Every row gives one point. Each copy is the shape, with its points in the same order, stretched, turned, moved and blurred by noise. Is it also mirrored, or only turned?

Shape (6 x 2):
[[-0.34 -0.31]
 [ 0.05  0.19]
 [ 0.35  0.00]
 [-0.11 -0.33]
 [ 0.40 -0.15]
 [ 0.09  0.22]]
Copy 1 (6 x 2):
[[ 0.30 -0.41]
 [ 0.24  0.18]
 [-0.14  0.17]
 [ 0.08 -0.32]
 [-0.30  0.12]
 [ 0.22  0.21]]
Copy 1 is: mirrored
Copy 2 (6 x 2):
[[-0.53  0.38]
 [-0.02 -0.10]
 [ 0.30  0.18]
 [-0.30  0.41]
 [ 0.33  0.31]
 [ 0.03 -0.13]]
Copy 2 is: mirrored

Shape (7 x 4):
[[-0.23 -0.22 -0.29  0.05]
 [ 0.52 -0.06  0.19 -0.08]
 [-0.32 -0.05 -0.40 -0.30]
 [ 0.11 -0.12  0.02  0.24]
 [ 0.22 -0.64 -0.03  0.09]
 [-0.08 -0.02  0.26  0.19]
 [-0.17 -0.08 -0.28  0.10]]
Copy 1 (7 x 4):
[[-0.19 -0.28 -0.20 -0.26]
 [ 0.41 -0.19 -0.40  0.25]
 [ 0.01 -0.15  0.06 -0.44]
 [-0.11 -0.19 -0.34  0.17]
 [ 0.02 -0.53 -0.70  0.02]
 [-0.18  0.16 -0.32  0.13]
 [-0.17 -0.23 -0.05 -0.13]]
Copy 1 is: mirrored
Copy 2 (7 x 4):
[[-0.22  0.00 -0.21  0.36]
 [ 0.53 -0.17  0.00  0.05]
 [-0.37 -0.16 -0.48  0.05]
 [ 0.19  0.08  0.20  0.28]
 [ 0.22 -0.26 -0.02  0.80]
 [ 0.10 -0.11  0.44  0.09]
 [-0.15  0.11 -0.16  0.20]]
Copy 2 is: only turned
Copy 3 (7 x 4):
[[-0.03  0.16 -0.42 -0.16]
 [ 0.28 -0.41  0.27  0.17]
 [-0.26  0.25 -0.16 -0.48]
 [ 0.24 -0.06 -0.13  0.23]
 [ 0.04 -0.38 -0.39  0.15]
 [ 0.06  0.10 -0.03  0.38]
 [ 0.09  0.23 -0.26 -0.13]]
Copy 3 is: only turned

Shape (12 x 6):
[[ 0.03 -0.14  0.10 -0.03 -0.38 -0.12]
 [ 0.12  0.28 -0.16 -0.30  0.27  0.25]
 [ 0.38  0.24 -0.05 -0.41  0.30  0.37]
 [-0.42 -0.24  0.34 -0.02 -0.02 -0.33]
 [ 0.18  0.30  0.07 -0.04  0.28  0.35]
 [ 0.11 -0.05 -0.03 -0.04 -0.14 -0.13]
 [-0.46 -0.01  0.34  0.22 -0.43 -0.16]
 [-0.49 -0.19  0.15  0.00 -0.46 -0.25]
 [ 0.07  0.09 -0.36 -0.08  0.09  0.29]
 [ 0.21  0.32 -0.10  0.04  0.10 -0.08]
 [-0.03  0.30 -0.14 -0.24 -0.03 -0.11]
 [-0.32  0.08  0.36 -0.25 -0.34 -0.12]]
Copy 1 (12 x 6):
[[-0.01 -0.11  0.11 -0.15 -0.28  0.05]
 [ 0.35  0.48 -0.32  0.02  0.29  0.17]
 [ 0.59  0.46 -0.19 -0.10  0.42  0.12]
 [-0.44 -0.06 -0.08 -0.49 -0.02 -0.18]
 [ 0.27  0.41 -0.04  0.04  0.53  0.22]
 [ 0.14  0.00 -0.06 -0.04 -0.12 -0.04]
 [-0.57 -0.05  0.24 -0.21 -0.19  0.16]
 [-0.50 -0.11 -0.01 -0.30 -0.44  0.11]
 [ 0.23  0.18 -0.41  0.15  0.09  0.34]
 [ 0.23  0.33 -0.07  0.28  0.16 -0.10]
 [ 0.11  0.44 -0.21  0.08 -0.08 -0.06]
 [-0.26  0.25  0.19 -0.41 -0.22  0.06]]
Copy 1 is: only turned
Copy 2 (12 x 6):
[[ 0.16  0.11  0.42  0.05 -0.14 -0.15]
 [ 0.17  0.09 -0.49 -0.23 -0.26  0.31]
 [ 0.33  0.16 -0.46 -0.33 -0.21  0.63]
 [-0.18  0.26  0.31 -0.20  0.23 -0.55]
 [ 0.01  0.13 -0.45 -0.03  0.00  0.50]
 [ 0.29  0.15  0.13  0.03 -0.12 -0.09]
 [-0.45  0.12  0.49  0.23  0.05 -0.43]
 [-0.20  0.02  0.56  0.02 -0.11 -0.59]
 [ 0.28 -0.21 -0.36 -0.02 -0.24  0.22]
 [ 0.20  0.28 -0.29  0.15 -0.16  0.10]
 [ 0.09  0.23 -0.17 -0.08 -0.42 -0.09]
 [-0.33  0.28  0.40 -0.15 -0.19 -0.25]]
Copy 2 is: only turned

Shape (11 x 8):
[[-0.36 -0.17 -0.20 -0.27 -0.15  0.14  0.19 -0.31]
 [-0.29  0.16 -0.07  0.26  0.05  0.22  0.02 -0.02]
 [ 0.04 -0.21 -0.19 -0.58  0.13  0.23 -0.14 -0.04]
 [ 0.59  0.03 -0.39  0.13  0.05 -0.13  0.42  0.27]
 [ 0.08 -0.38 -0.32 -0.19  0.06  0.23 -0.13  0.06]
 [ 0.31  0.05  0.46  0.06 -0.29  0.04  0.27 -0.19]
 [ 0.09 -0.01  0.14 -0.24  0.32  0.20  0.50  0.19]
 [-0.34  0.64  0.20  0.16  0.14 -0.15  0.00  0.30]
 [ 0.18 -0.13  0.03 -0.33 -0.27  0.16  0.22  0.40]
 [-0.17 -0.11 -0.53  0.20  0.00  0.02 -0.37 -0.23]
 [ 0.10  0.37  0.02 -0.13 -0.10  0.28  0.11 -0.23]]
Copy 1 (11 x 8):
[[-0.13  0.01 -0.38 -0.25  0.08  0.53 -0.06  0.01]
 [-0.23  0.08  0.08  0.22 -0.03  0.25 -0.12  0.13]
 [ 0.36  0.21 -0.23 -0.52  0.04  0.34 -0.31  0.01]
 [ 0.29  0.49 -0.04 -0.03  0.02  0.07  0.47 -0.29]
 [ 0.48  0.20 -0.35 -0.13 -0.05  0.30 -0.23  0.05]
 [-0.24 -0.06  0.15 -0.18 -0.39  0.23  0.03 -0.72]
 [ 0.15  0.20  0.36 -0.33 -0.08  0.62  0.17 -0.19]
 [-0.43 -0.14  0.62 -0.02  0.05 -0.15  0.08  0.08]
 [ 0.24  0.06 -0.01 -0.49 -0.46  0.20  0.13 -0.16]
 [ 0.07  0.14 -0.50  0.29  0.27 -0.01 -0.32  0.22]
 [-0.32  0.38  0.11 -0.27 -0.14  0.25 -0.14 -0.22]]
Copy 1 is: only turned
Copy 2 (11 x 8):
[[-0.04 -0.41 -0.26  0.18  0.00  0.49 -0.09 -0.21]
 [-0.31 -0.13  0.06  0.15  0.12  0.01 -0.34  0.15]
 [ 0.23 -0.15  0.06 -0.33  0.14  0.55  0.02 -0.03]
 [ 0.27  0.50 -0.02  0.09 -0.42 -0.15 -0.20  0.47]
 [ 0.31 -0.32  0.20 -0.20 -0.05  0.26 -0.14  0.23]
 [-0.27  0.23  0.17  0.30 -0.37  0.02  0.51 -0.04]
 [-0.01  0.23 -0.16  0.05  0.25  0.22  0.19  0.47]
 [-0.70  0.43 -0.32 -0.23  0.21 -0.16 -0.37  0.10]
 [-0.09  0.09 -0.04 -0.27 -0.33  0.34  0.19  0.43]
 [ 0.18 -0.38  0.11 -0.06 -0.10  0.02 -0.62 -0.23]
 [-0.15  0.26  0.23  0.12  0.00  0.40 -0.01 -0.12]]
Copy 2 is: only turned
Copy 3 (11 x 8):
[[ 0.19  0.28  0.44  0.06  0.19  0.29  0.13 -0.25]
 [-0.18  0.46  0.03  0.15  0.30  0.23 -0.01  0.06]
 [ 0.35  0.02  0.07 -0.36 -0.11  0.35 -0.05 -0.06]
 [ 0.50  0.26 -0.05 -0.08  0.13 -0.31  0.08  0.69]
 [ 0.29  0.15  0.24 -0.18 -0.07  0.43 -0.12  0.25]
 [ 0.26  0.27  0.05  0.64 -0.33 -0.09  0.03 -0.12]
 [ 0.26 -0.19 -0.19  0.03  0.28  0.19  0.28  0.16]
 [-0.56  0.28 -0.29  0.00  0.27 -0.22  0.04 -0.04]
 [ 0.18  0.11  0.11  0.09 -0.35  0.24  0.31  0.27]
 [ 0.02  0.61  0.33 -0.16  0.17  0.18 -0.43  0.08]
 [ 0.25  0.51 -0.18  0.08  0.05 -0.01  0.03 -0.21]]
Copy 3 is: mirrored

Shape (16 x 11):
[[-0.36  0.16  0.21 -0.09 -0.86  0.39 -0.05  0.15 -0.02  0.24 -0.33]
 [-0.17 -0.42 -0.13  0.33 -0.07  0.13 -0.06  0.10 -0.11 -0.01 -0.06]
 [-0.51 -0.12  0.00  0.41 -0.43  0.13 -0.31  0.05  0.14 -0.42  0.33]
 [ 0.16 -0.05  0.06  0.26  0.33 -0.09  0.33  0.05  0.15 -0.02  0.05]
 [-0.25 -0.36  0.05  0.18 -0.25 -0.10  0.31 -0.20 -0.51 -0.12  0.26]
 [ 0.03  0.40  0.40 -0.04  0.04 -0.06 -0.66 -0.36 -0.07  0.08  0.02]
 [-0.23 -0.29  0.35 -0.18 -0.12 -0.39  0.11  0.29  0.05 -0.10  0.09]
 [ 0.24 -0.17 -0.20 -0.02 -0.51 -0.13 -0.10 -0.11 -0.10  0.20 -0.19]
 [-0.02 -0.29  0.42 -0.18  0.22 -0.01 -0.25 -0.24  0.09  0.05  0.11]
 [ 0.01  0.47 -0.04  0.09 -0.38 -0.56 -0.04  0.05 -0.29 -0.01 -0.21]
 [ 0.12 -0.28 -0.17  0.12  0.66  0.34  0.33 -0.05 -0.04 -0.11 -0.08]
 [-0.34 -0.26 -0.28  0.11 -0.37 -0.04  0.35  0.32 -0.33 -0.03  0.09]
 [-0.07 -0.06  0.08  0.06 -0.23  0.37 -0.18  0.13  0.01 -0.41 -0.36]
 [ 0.35 -0.47 -0.44  0.32  0.12 -0.47 -0.57  0.13 -0.09  0.37 -0.13]
 [ 0.34 -0.18  0.12 -0.07 -0.04  0.44 -0.05  0.51  0.11  0.09 -0.05]
 [ 0.17 -0.33 -0.43 -0.56 -0.24 -0.14 -0.01  0.33  0.01  0.13 -0.24]]
Copy 1 (16 x 11):
[[ 0.05  0.21 -0.37 -0.29 -0.33 -0.16  0.25  0.40 -0.57  0.86  0.07]
 [-0.02 -0.20 -0.45  0.20 -0.09 -0.17 -0.15  0.11 -0.30  0.03  0.13]
 [-0.22 -0.04 -0.32  0.10 -0.16  0.18  0.05  0.01 -0.88  0.17  0.55]
 [ 0.06 -0.03 -0.18  0.20 -0.29  0.19 -0.14  0.02  0.09 -0.33 -0.33]
 [-0.20 -0.52 -0.39 -0.38 -0.23  0.06 -0.14 -0.07 -0.48  0.08  0.10]
 [ 0.26 -0.23  0.02 -0.01 -0.09  0.26  0.32 -0.52 -0.11  0.71 -0.03]
 [-0.05 -0.08 -0.15 -0.33  0.37  0.26 -0.24  0.16 -0.20  0.07 -0.05]
 [ 0.53 -0.12 -0.16 -0.13 -0.22 -0.29 -0.16  0.03 -0.28  0.21 -0.04]
 [ 0.16 -0.18 -0.47 -0.17  0.13  0.28 -0.07 -0.19  0.18  0.12  0.15]
 [ 0.29 -0.16  0.55 -0.07 -0.21 -0.06  0.13 -0.19 -0.40  0.47 -0.40]
 [-0.07  0.01 -0.43  0.24 -0.14 -0.12 -0.12 -0.22  0.53 -0.50 -0.07]
 [-0.28 -0.12 -0.14 -0.19 -0.12 -0.23 -0.35  0.12 -0.44  0.13  0.05]
 [ 0.12  0.27 -0.48  0.08  0.04 -0.26  0.36 -0.05 -0.34 -0.05  0.11]
 [ 0.57 -0.48  0.09  0.57  0.08 -0.31 -0.58 -0.10 -0.05  0.14 -0.09]
 [ 0.14  0.40 -0.60  0.16 -0.08 -0.15 -0.31 -0.01 -0.13  0.11 -0.25]
 [ 0.38  0.35  0.01 -0.20  0.35 -0.50 -0.52 -0.01  0.28  0.04  0.13]]
Copy 1 is: mirrored
Copy 2 (16 x 11):
[[ 0.15 -0.31 -0.35  0.19 -0.54 -0.20  0.02  0.19  0.03 -0.62  0.01]
 [ 0.04  0.04 -0.18  0.19  0.08 -0.18 -0.14 -0.02  0.18  0.18 -0.06]
 [ 0.27 -0.28  0.25  0.17 -0.27 -0.23 -0.15 -0.30  0.28  0.01  0.01]
 [-0.09  0.01  0.11  0.08  0.23  0.21  0.05  0.45 -0.01  0.06 -0.07]
 [ 0.21  0.22 -0.03  0.24  0.32 -0.25 -0.02 -0.09  0.46 -0.04  0.51]
 [ 0.58  0.55  0.10 -0.10 -0.39  0.22  0.13  0.08 -0.16 -0.10  0.00]
 [-0.18  0.14  0.15  0.12  0.14 -0.02 -0.40 -0.10  0.11 -0.33  0.18]
 [ 0.10  0.05 -0.37 -0.32 -0.21 -0.26 -0.13  0.22  0.17 -0.15  0.03]
 [-0.06  0.57  0.16  0.20 -0.22  0.06 -0.06  0.05 -0.08  0.01  0.04]
 [ 0.46 -0.11 -0.21 -0.38  0.24  0.10 -0.21  0.08  0.15 -0.28  0.13]
 [-0.38  0.23 -0.11  0.22  0.20  0.32  0.24  0.24 -0.10  0.34 -0.02]
 [ 0.01 -0.31 -0.26  0.18  0.26 -0.15 -0.29 -0.07  0.36 -0.15  0.42]
 [-0.04 -0.13 -0.15 -0.08 -0.19 -0.07  0.31 -0.12 -0.13 -0.12 -0.20]
 [ 0.19  0.35 -0.36 -0.33  0.20 -0.20 -0.66  0.18 -0.05  0.40 -0.19]
 [-0.29 -0.05 -0.19  0.04 -0.22 -0.13  0.14  0.34 -0.52  0.04  0.02]
 [-0.44 -0.13 -0.48 -0.29 -0.10 -0.05 -0.41  0.01 -0.08 -0.04  0.26]]
Copy 2 is: only turned
